Every row gives one point. The points of each table are mixes of a few directions, plus a little noise. How many directions does each table use, and how many do they share? Where both have some left over, give the other angles between the two spaces (their principal angles), to ten degrees, smallest first.

First (5 x 2):
-0.081, -0.007
0.039, 0.003
0.042, 0.003
-0.009, -0.001
0.010, 0.001
Second (4 x 2):
-0.005, 0.062
0.005, -0.061
0.001, -0.015
-0.001, 0.013
Directions: first 1, second 1, shared 0; angles 90

First (6 x 3):
0.056, 0.012, 0.055
-0.023, -0.024, -0.027
-0.009, 0.047, 0.003
0.029, -0.005, 0.025
-0.022, 0.020, -0.015
-0.031, -0.049, -0.042
Second (6 x 3):
-0.008, 0.007, 0.007
0.010, -0.007, -0.008
-0.013, 0.011, 0.013
0.073, -0.054, -0.064
-0.020, 0.015, 0.018
-0.041, 0.031, 0.036
Directions: first 2, second 1, shared 0; angles 50

First (6 x 4):
0.034, 0.025, -0.004, -0.026
-0.022, 0.018, -0.056, 0.082
-0.014, -0.008, -0.003, 0.015
0.028, 0.009, 0.017, -0.042
-0.009, -0.002, -0.006, 0.015
-0.019, -0.044, 0.053, -0.044
Second (5 x 4):
-0.035, -0.028, 0.010, 0.019
-0.045, -0.062, 0.055, -0.023
0.047, 0.047, -0.025, -0.012
0.004, 0.014, -0.020, 0.020
0.028, 0.030, -0.018, -0.004
Directions: first 2, second 2, shared 2

First (9 x 6):
-0.081, -0.035, -0.080, -0.028, -0.044, 0.001
-0.015, -0.015, -0.035, -0.012, -0.028, 0.010
0.010, 0.004, 0.008, 0.003, 0.003, 0.001
0.070, -0.010, -0.033, -0.010, -0.068, 0.048
0.016, 0.005, 0.009, 0.004, 0.002, 0.003
0.024, 0.017, 0.039, 0.013, 0.028, -0.007
-0.002, 0.029, 0.071, 0.024, 0.075, -0.035
-0.042, 0.003, 0.012, 0.004, 0.033, -0.025
0.019, 0.004, 0.009, 0.003, 0.000, 0.004
Second (6 x 6):
0.055, 0.017, 0.037, 0.013, 0.011, 0.008
0.064, 0.014, 0.027, 0.010, -0.003, 0.017
0.004, -0.008, -0.019, -0.008, -0.022, 0.011
-0.128, -0.030, -0.062, -0.022, -0.001, -0.030
0.022, 0.001, -0.001, 0.000, -0.011, 0.010
-0.017, 0.005, 0.017, 0.006, 0.026, -0.016
Directions: first 2, second 2, shared 2

First (7 x 8):
0.014, -0.009, 0.006, -0.014, 0.012, 0.016, 0.012, 0.045
-0.024, 0.014, 0.000, 0.024, -0.023, -0.025, -0.022, -0.071
0.012, -0.020, -0.006, -0.007, 0.009, -0.004, 0.030, 0.037
-0.006, 0.023, 0.014, -0.002, -0.002, 0.018, -0.036, -0.022
0.030, -0.007, -0.076, -0.007, 0.013, 0.013, 0.028, 0.009
-0.044, 0.022, 0.131, 0.003, -0.014, -0.002, -0.058, -0.006
0.020, -0.024, -0.071, 0.005, 0.005, -0.016, 0.047, 0.006
Second (8 x 8):
-0.003, 0.001, 0.009, 0.008, -0.003, -0.006, -0.012, -0.019
0.085, -0.016, -0.022, -0.034, 0.061, 0.073, -0.019, 0.065
-0.041, 0.008, 0.019, 0.022, -0.029, -0.038, -0.003, -0.047
-0.042, 0.009, 0.018, 0.022, -0.032, -0.041, -0.001, -0.046
-0.034, 0.007, -0.009, 0.001, -0.024, -0.021, 0.034, 0.008
-0.035, 0.007, -0.019, -0.007, -0.024, -0.018, 0.053, 0.028
0.007, -0.002, -0.016, -0.013, 0.006, 0.012, 0.020, 0.032
0.065, -0.013, 0.022, 0.003, 0.045, 0.039, -0.074, -0.023
Directions: first 3, second 2, shared 1; angles 50

First (7 x 9):
0.002, -0.006, -0.001, -0.008, 0.004, 0.013, 0.004, 0.003, -0.002
0.010, -0.035, -0.009, -0.047, 0.025, 0.078, 0.023, 0.017, -0.012
-0.016, 0.055, 0.014, 0.074, -0.040, -0.125, -0.036, -0.027, 0.019
-0.007, 0.024, 0.006, 0.033, -0.018, -0.056, -0.016, -0.012, 0.008
0.008, -0.026, -0.007, -0.035, 0.019, 0.059, 0.017, 0.013, -0.009
-0.005, 0.017, 0.004, 0.023, -0.012, -0.038, -0.011, -0.008, 0.006
0.009, -0.030, -0.007, -0.041, 0.022, 0.068, 0.020, 0.015, -0.010
Second (10 x 9):
0.000, -0.021, 0.006, -0.022, -0.011, 0.023, 0.021, 0.001, -0.016
0.014, 0.032, -0.032, 0.021, 0.068, 0.012, -0.047, 0.016, 0.042
0.003, 0.000, -0.005, -0.003, 0.011, 0.011, -0.003, 0.004, 0.004
-0.012, 0.031, 0.012, 0.044, -0.032, -0.079, -0.018, -0.019, 0.007
-0.004, -0.033, 0.016, -0.032, -0.031, 0.025, 0.037, -0.003, -0.030
0.014, 0.042, -0.034, 0.031, 0.072, 0.001, -0.056, 0.015, 0.049
-0.015, 0.032, 0.018, 0.049, -0.045, -0.093, -0.015, -0.023, 0.003
-0.007, -0.047, 0.025, -0.043, -0.049, 0.030, 0.055, -0.006, -0.045
0.002, -0.049, 0.009, -0.054, -0.013, 0.066, 0.046, 0.007, -0.033
0.006, 0.014, -0.014, 0.009, 0.030, 0.005, -0.020, 0.007, 0.018
Directions: first 1, second 2, shared 1

First (7 x 9):
0.036, -0.026, 0.005, 0.070, -0.014, 0.027, -0.001, 0.061, -0.043
0.025, 0.019, 0.025, 0.014, 0.032, -0.016, 0.006, -0.014, -0.001
-0.010, -0.041, -0.031, 0.025, -0.050, 0.036, -0.009, 0.055, -0.023
-0.002, 0.021, 0.012, -0.022, 0.022, -0.019, 0.004, -0.032, 0.017
0.031, 0.047, 0.046, -0.005, 0.066, -0.040, 0.011, -0.051, 0.015
-0.062, -0.033, -0.056, -0.048, -0.064, 0.025, -0.013, 0.010, 0.016
-0.016, 0.013, -0.002, -0.033, 0.008, -0.014, 0.001, -0.031, 0.021
Second (8 x 9):
-0.069, -0.034, -0.060, -0.056, -0.067, 0.024, -0.014, 0.007, 0.019
0.043, 0.021, 0.037, 0.035, 0.042, -0.016, 0.008, -0.004, -0.012
0.079, 0.039, 0.069, 0.064, 0.077, -0.028, 0.015, -0.008, -0.022
-0.026, -0.012, -0.022, -0.021, -0.025, 0.009, -0.005, 0.003, 0.007
0.030, 0.014, 0.026, 0.024, 0.029, -0.011, 0.006, -0.003, -0.008
-0.064, -0.031, -0.056, -0.052, -0.063, 0.023, -0.013, 0.007, 0.018
0.013, 0.006, 0.011, 0.011, 0.013, -0.004, 0.002, -0.001, -0.004
-0.007, -0.003, -0.006, -0.005, -0.007, 0.002, -0.001, 0.001, 0.002
Directions: first 2, second 1, shared 1

First (8 x 11):
-0.002, -0.018, 0.009, 0.008, 0.004, 0.002, 0.004, 0.014, -0.026, 0.017, -0.006
-0.007, 0.052, -0.021, -0.028, 0.001, -0.007, 0.008, -0.041, 0.071, -0.057, 0.004
0.008, -0.077, 0.031, 0.042, 0.000, 0.010, -0.008, 0.061, -0.104, 0.083, -0.007
-0.014, -0.022, 0.017, 0.009, 0.024, 0.001, 0.028, 0.023, -0.045, 0.020, -0.022
-0.005, 0.019, -0.006, -0.011, 0.004, -0.003, 0.008, -0.014, 0.024, -0.021, -0.001
0.030, -0.043, 0.005, 0.026, -0.037, 0.007, -0.051, 0.025, -0.038, 0.050, 0.027
0.004, 0.051, -0.026, -0.027, -0.014, -0.006, -0.012, -0.044, 0.078, -0.054, 0.018
-0.015, 0.035, -0.008, -0.021, 0.016, -0.005, 0.024, -0.024, 0.038, -0.039, -0.011
Second (9 x 11):
-0.024, -0.011, 0.019, -0.047, -0.016, -0.058, 0.016, 0.011, 0.024, 0.053, -0.062
0.046, 0.002, -0.001, 0.033, -0.008, 0.006, 0.004, -0.029, -0.030, -0.015, 0.007
-0.001, 0.021, 0.029, 0.002, 0.005, 0.024, 0.026, -0.028, -0.024, 0.008, -0.005
0.020, -0.018, -0.016, 0.057, 0.022, 0.047, 0.010, -0.007, -0.037, -0.021, 0.041
-0.017, 0.019, -0.038, -0.033, -0.042, 0.005, -0.073, -0.004, 0.106, -0.009, 0.066
0.030, -0.028, -0.010, 0.043, 0.005, 0.000, 0.029, -0.026, -0.021, 0.006, 0.014
-0.004, -0.011, -0.004, 0.039, 0.049, 0.018, 0.052, -0.010, -0.029, -0.031, 0.037
-0.018, 0.034, 0.012, -0.061, -0.003, -0.042, -0.040, 0.056, 0.002, -0.028, -0.061
-0.030, -0.007, 0.009, -0.031, -0.011, 0.000, -0.023, 0.037, 0.007, 0.037, -0.039
Directions: first 2, second 6, shared 1; angles 30

First (11 x 12):
-0.047, 0.069, 0.084, -0.052, -0.049, -0.061, -0.068, -0.059, -0.033, 0.108, -0.032, -0.014
0.025, -0.040, -0.050, 0.022, 0.023, 0.035, 0.046, 0.036, 0.002, -0.052, 0.009, 0.009
-0.040, 0.033, 0.000, 0.006, 0.037, -0.002, -0.030, 0.013, 0.005, -0.011, 0.019, 0.011
0.041, 0.002, 0.043, 0.032, -0.024, -0.021, -0.033, -0.052, 0.094, -0.006, 0.025, -0.018
0.028, -0.026, -0.008, 0.003, -0.017, 0.007, 0.023, -0.002, 0.002, -0.004, -0.008, -0.005
0.032, -0.038, -0.035, 0.017, 0.007, 0.025, 0.038, 0.019, 0.008, -0.038, 0.004, 0.001
0.039, -0.054, -0.033, -0.012, -0.022, 0.025, 0.060, 0.017, -0.042, -0.004, -0.026, -0.004
-0.036, 0.025, 0.000, -0.009, 0.021, -0.004, -0.016, 0.013, -0.021, 0.007, 0.001, 0.010
-0.045, 0.017, -0.045, 0.016, 0.069, 0.025, 0.001, 0.054, -0.014, -0.050, 0.024, 0.025
0.000, 0.012, 0.024, -0.013, -0.020, -0.016, -0.015, -0.020, -0.002, 0.030, -0.010, -0.007
0.009, 0.000, 0.021, -0.010, -0.023, -0.013, -0.006, -0.021, -0.002, 0.024, -0.010, -0.007
Second (10 x 12):
-0.023, 0.036, -0.031, -0.017, 0.020, 0.042, -0.023, 0.054, 0.009, -0.019, -0.004, 0.030
-0.059, 0.047, 0.002, -0.007, 0.038, -0.007, -0.032, 0.018, -0.027, 0.003, 0.008, 0.014
-0.017, -0.002, -0.014, 0.008, 0.027, 0.006, -0.016, 0.016, 0.029, 0.003, 0.021, 0.010
0.027, -0.031, 0.041, 0.013, -0.029, -0.048, 0.030, -0.062, -0.027, 0.019, -0.004, -0.035
0.033, -0.001, -0.026, -0.017, -0.026, 0.044, 0.011, 0.032, 0.016, -0.021, -0.024, 0.012
0.049, -0.064, 0.064, 0.029, -0.046, -0.079, 0.049, -0.105, -0.032, 0.032, 0.001, -0.058
0.025, -0.015, -0.013, -0.002, -0.014, 0.020, 0.009, 0.011, 0.020, -0.007, -0.005, 0.003
-0.039, 0.054, 0.015, -0.021, 0.004, -0.008, -0.013, 0.005, -0.059, -0.003, -0.019, 0.007
-0.048, 0.001, 0.008, 0.021, 0.050, -0.034, -0.027, -0.014, 0.010, 0.021, 0.038, -0.001
0.053, -0.027, -0.047, -0.008, -0.024, 0.064, 0.013, 0.046, 0.059, -0.027, -0.013, 0.019
Directions: first 3, second 3, shared 1; angles 40, 60
